Every row gives one point. To make a cloud, some directions were put in groups of two or more. Within a group, all points are equally far from the middle, so they leave a hole (a ring in 2 directions, a hollow ball in 3). The other directions are filled evenly. Then the cloud was stretched, turned, moved and blurred a little. How many holes are there, and how many directions does each take, smallest first?
In the rows, 128 means zero.

Cloud, 14 rows:
[[183 131]
 [145 169]
 [155 166]
 [113 170]
 [132 172]
 [148 169]
 [102 130]
 [105 124]
 [ 98 154]
 [112 117]
 [124 108]
 [155 101]
 [180 140]
 [124 172]]
Holes: 1 (2)

Cloud, 15 rows:
[[ 91 163]
 [102 110]
 [161 112]
 [114 172]
 [ 86 158]
 [147 161]
 [163 116]
 [167 128]
 [156 108]
 [166 122]
 [151 157]
 [159 110]
 [ 82 148]
 [166 132]
 [160 110]]
Holes: 1 (2)

Cloud, 21 rows:
[[129 115  93]
 [113  79 121]
 [156 154 139]
 [141 139 101]
 [134 158 146]
 [124  93 157]
 [110  95 155]
 [ 79  89 121]
 [163 101  93]
 [109  86 108]
 [101 162 154]
 [ 79 141 167]
 [103 168 144]
 [ 83 106 159]
 [135 133 165]
 [105 104 161]
 [105  91 151]
 [102 165 150]
 [139  73 136]
 [149 156 139]
 [ 80 162 160]]
Holes: 1 (2)

Cloud, 31 rows:
[[156 189 154 116]
 [106 133 156  93]
 [134 152 112 112]
 [121 188 144 115]
 [131  88 128  50]
 [ 93 162 146 137]
 [145 172 130 150]
 [134  87 136 155]
 [141  95 135 153]
 [128  64 132 128]
 [138 115 191 101]
 [150 146 119 126]
 [131 153 160 164]
 [126  93 122  60]
 [144 199 146 149]
 [135 186 143 111]
 [138 119 170 100]
 [102 151 144 153]
 [ 75 112 102 138]
 [119 128 175  84]
 [110 142 119 148]
 [144 132  91 122]
 [ 92 103 113 126]
 [150 164 176 138]
 [120 142  96 145]
 [147 134 107 112]
 [ 61 129 105 127]
 [139 202 162 144]
 [137 160  90 147]
 [110 137 155 145]
 [135 129  88 110]]
Holes: 0

Cloud (54 x 6):
[[103 117 154 166 103 117]
 [108  86  79 121  86 138]
 [147 144  60 120 112 135]
 [142  94 104  75  88 143]
 [161 126 163 159 127 170]
 [165 126 137 173 123 173]
 [120 138  75 167 151 143]
 [ 96 133  89 150 165 112]
 [154  99 143 177 133 114]
 [145 151 170 149 105 161]
 [144  83 104 141 134 160]
 [121  75 159  98 136 122]
 [ 97  86 160 153  99 126]
 [161 113 140 166 145  97]
 [ 98 137 125  85  79 153]
 [122  98 141 177 125 175]
 [117 130 138 193 145 122]
 [128 119 127 100  62 168]
 [188 105 130 147 155 131]
 [152 162 148 144 171 115]
 [ 88  77 131 131 134  99]
 [111 107 163 117 139 163]
 [ 71 124 123 138 110 106]
 [ 80 115 140 121  99 179]
 [158 162 159 117 149 130]
 [191 124 117  99 108 105]
 [107 152  86 147 102 181]
 [ 78 147 131 110 153 124]
 [ 67 138 161 140 128 124]
 [129  77 102 123 137 148]
 [ 91 112 162  87 109 136]
 [102 115 175 117 117 163]
 [119 111 144 140 107  88]
 [149 112 187 115 114 141]
 [ 87 147 125 126  81 126]
 [130 147  80 173 148 143]
 [ 93  96 128 100  82 107]
 [ 95 134 120 161 139 184]
 [115  81 136 107  97 167]
 [145 125 120 161 183 140]
 [124 155 118 129 102  99]
 [ 96 142  94 119 108 180]
 [ 98  89 115 111 108 170]
 [ 95  94 175 141  96 134]
 [129  84 184 134 116 139]
 [ 89 105  89 142 110 174]
 [ 99 152  71 120 126 124]
 [126 143 118 131 150 173]
 [164 148  76 132 142 140]
 [ 78 112 109 101 146 131]
 [162  82 121 112  79 149]
 [189 147 113 140 106 132]
 [163 154  82 149 112 131]
 [178 119  93 117  80 133]]
Holes: 1 (6)

Cloud:
[[156 170 110 141 121 108  92 105]
 [ 97 116 128 184 125 131 119 111]
 [105 130 112 124 124 144 108 174]
 [165 116 137 169  95 104 133  74]
 [142 107  73 122 167  55 162 123]
 [115 113 119 180 104 150 149 134]
 [150 137  99 127 163  49 182 136]
 [116 169 127 146 181 126 132 127]
 [145 115 132 140 172 112  94 132]
 [140 150 154 127 191  87 133 126]
 [121 139 161 148 170 155 164 124]
 [159 181 129 119  92 127 126 132]
 [155 178 153 158 129 124 188  95]
 [115  85 164 138 129 143 140 124]
 [126 161 124 123 141  61 184  99]
 [152 143 151 187 146  66 149 129]
 [172 119 107 146 150  90 167  64]
 [107  85 156 123 129 143 136 139]
 [165 141 108 105 157  51 159  98]
 [141 131 121 131  88  72 142 107]
 [108 149 156 149 115 147 174  92]
 [113 115 154 137  87 157 123 103]
 [113 125 106  98 185 117 138 157]
 [165 139  95 133 166  78 145  79]
 [114 146 134 147 135 125 112  65]
 [160 107  90 109 140  67 159 132]
 [131 107  80 151 154 112 163  74]
 [111 151 127 127 107 176 121 161]
 [164 165 119 124 165  56 159  96]
 [104 125 138 151 182  68 167 102]
 [152 124 109 125 187  98 122 109]
 [120 123 142 109 174 110 132 172]
 [ 95 133  59 130 141 118 131 130]
 [ 88 145 137 117 113 182 115 150]
 [154 151 100 140  76 126 164  88]
 [160 134 112 158 151  39 159 136]
 [109 134 123  78 138 145 125 102]
 [ 94 131  84 133 136 137  93 149]
 [109 185 124 144 148 116 130 140]
 [123 128 173 167 161  99 114 131]
 [ 99 158 108 170 142  89 156 108]
 [105 117 148 132 166 167 165 135]
 [130 134  79 112  99 131 160  96]
 [131  91 107 114 180  89 109 110]
 [116 117 156 160 136 108  95 102]
 [130 197 142 123 119 107 153 125]
 [ 96 152 137 143 145 146  86 110]
 [156 137 106 154 113 135  90  85]
 [150 164 149 132  93  72 134 109]
 [ 84 155 118 109 138 161 123 153]
 [ 90 125 132 150 131 182 128  97]
 [163 122 114 100 161  71 128 119]
 [162 159 133 139 102 119 176  59]
 [113 123 133 109 122 171 138  80]
 [165 171 119 152 117 143 116  78]
 [178 141 132 102 140  65 166 115]
 [131 113 135 110 183 100 104 136]
 [ 98 120 122 157 189  74 171 121]
 [153 163 176 155  81 122 154 115]
 [106 115 102 162 119 143 108  81]
 [150 188 126 154 115  81 128 124]
 [147 128 156 138 144 131 165 165]
 [104 145  75 128 173 115 142 141]
 [133 119 169 106 137 107 174  93]
 [125 176 139 118 130 123  91 106]
 [167 127 140 175 145 103 184 136]
 [ 99 132 117 123 200 117 131 146]
 [107 166 111 141 115 121 143 159]
 [ 91 137 122 117 170 112 174 156]
 [ 95 108 115 111 104 137 101 124]
 [100 117 140 174 124 174 110 130]
 [134 150 154 131 126 162 130  67]
 [118 146 115 103 146 101 116  77]
 [104 110 148 130 166  66 162 140]
 [148  89 110 159 122 125 108  93]
 [135  88 106 149 146  59 128  97]
 [150 114 131 147 141  98 182  61]]
Holes: 3 (2, 2, 4)

Cloud, 85 rows:
[[145 128 128 191 108 104 128 116]
 [ 95 114 133 162 120 196 193 112]
 [112 129  85  98 103 123 143 170]
 [ 87 112  88  94 160 130 107 131]
 [ 74 146 149  86  87  97  90 117]
 [145 151 182 143 109 137 153 157]
 [142 116 123 116  90 150 134 162]
 [ 79 132 131 116  45 159 108 141]
 [137 110 145 109 182 157  84 155]
 [121 100 111 120 151 104 149 142]
 [ 86 157 103 140 162  94 120 129]
 [128 127 135 158 110 135 197 101]
 [134  74 113 128 154 136  99 139]
 [116 118 177 124 127 120 158 136]
 [145 134 136 124 145 218 102 181]
 [118  93 158 120 101 123 146 162]
 [122 145 120 134 124 116  94 169]
 [ 67 132 131 101 160 157 128 111]
 [139 119 142 117 161 159 126 118]
 [143 136 108 195 144  92 146 164]
 [180  93 139 146 142 132  64 146]
 [163 137 154  89 154 130 136 124]
 [152  90 126 134  96 122 102 117]
 [162 119 125 156 114 177 105 103]
 [122 176 190 139  98 152  85 148]
 [179 123 156  91 177 137  93 156]
 [132 133 125  96 132 107  84 187]
 [163  74 111 142 154 173 145 172]
 [134 127 116 163  87 155 141 105]
 [188 116 148 118 128 185 132 195]
 [111 165 100 157 157 110  84 149]
 [142 142 142 147 131 124 113  99]
 [104 162 153 121 115 118 120 139]
 [108  83 114  96 142 182 158 152]
 [150 133 149 114 168 172 138 204]
 [ 98  97  80 142 126 140 159 145]
 [130 177 119 122 121 110 148 121]
 [169 108 152 120 122 152 144 164]
 [ 90 108 114 127 114  98 157 163]
 [152 131 144 135 115 205 164 196]
 [127  93 116 175 160 163 118 159]
 [100 160 116 142 103 111 148 128]
 [120  85  99 123 110 159 100 155]
 [ 66 123 125 144 106 128 109 138]
 [114 103  92 135 120 124  99 208]
 [138 106 123 143  78 152 153 159]
 [117 125 114 118 137 125 107 182]
 [140  99 155  73 117 128 175 145]
 [157 124 163  97 119 172 143 127]
 [101 111 109 135 164 159  95 160]
 [131 151  82 126 175 187 131 175]
 [132 141 172 138  75 120 158 106]
 [132 128 116 180  86 149 133 105]
 [129 102 181 115 124 172 169 124]
 [167  95 136 133 123 109 135 162]
 [125 171 126 119 105 121 126 105]
 [ 99 146 152  80 108 173 138 120]
 [102 146 133 141 161 111 142 161]
 [119 153 158 156 144 158 110 112]
 [165  98 166 127  71 147 132 134]
 [ 96 146  96 148  92 154 171 151]
 [120 107 135  89 178 162  65 183]
 [118  63 137  95 130 163 127 116]
 [144  98 148  85 138  88 149 133]
 [105 134  83 141  95 177 121 129]
 [176 143 105 148 186 146 116 117]
 [106 115 175 129  85 100 147 106]
 [ 94 144 113 173 106 154 120 166]
 [163 134 195 104 143 129 175 119]
 [ 96 118  84 113 130 119  92 115]
 [161 164 151 199  91 129 126 109]
 [134 101 126 128  71 179 147 209]
 [170  83  97 167 173 150  94 156]
 [167 175 115 177 127 133 121 114]
 [116 161 103 168 194 138 128 146]
 [162 120 101 108 163 163 169 137]
 [167 102 162 102 129 144  89 133]
 [117 116  69 130 131 199 104 149]
 [115 146 135 143 131 120 158 101]
 [168 100 122 153 156 148  97 147]
 [ 94 103 125 148 110 125 122 190]
 [144  96 162 152 175 152 129 124]
 [161 151 131 138 101 131 128 147]
 [105  90 137 107 107 136 146 160]
 [151 119 148 172 102 152 111 169]]
Holes: 0
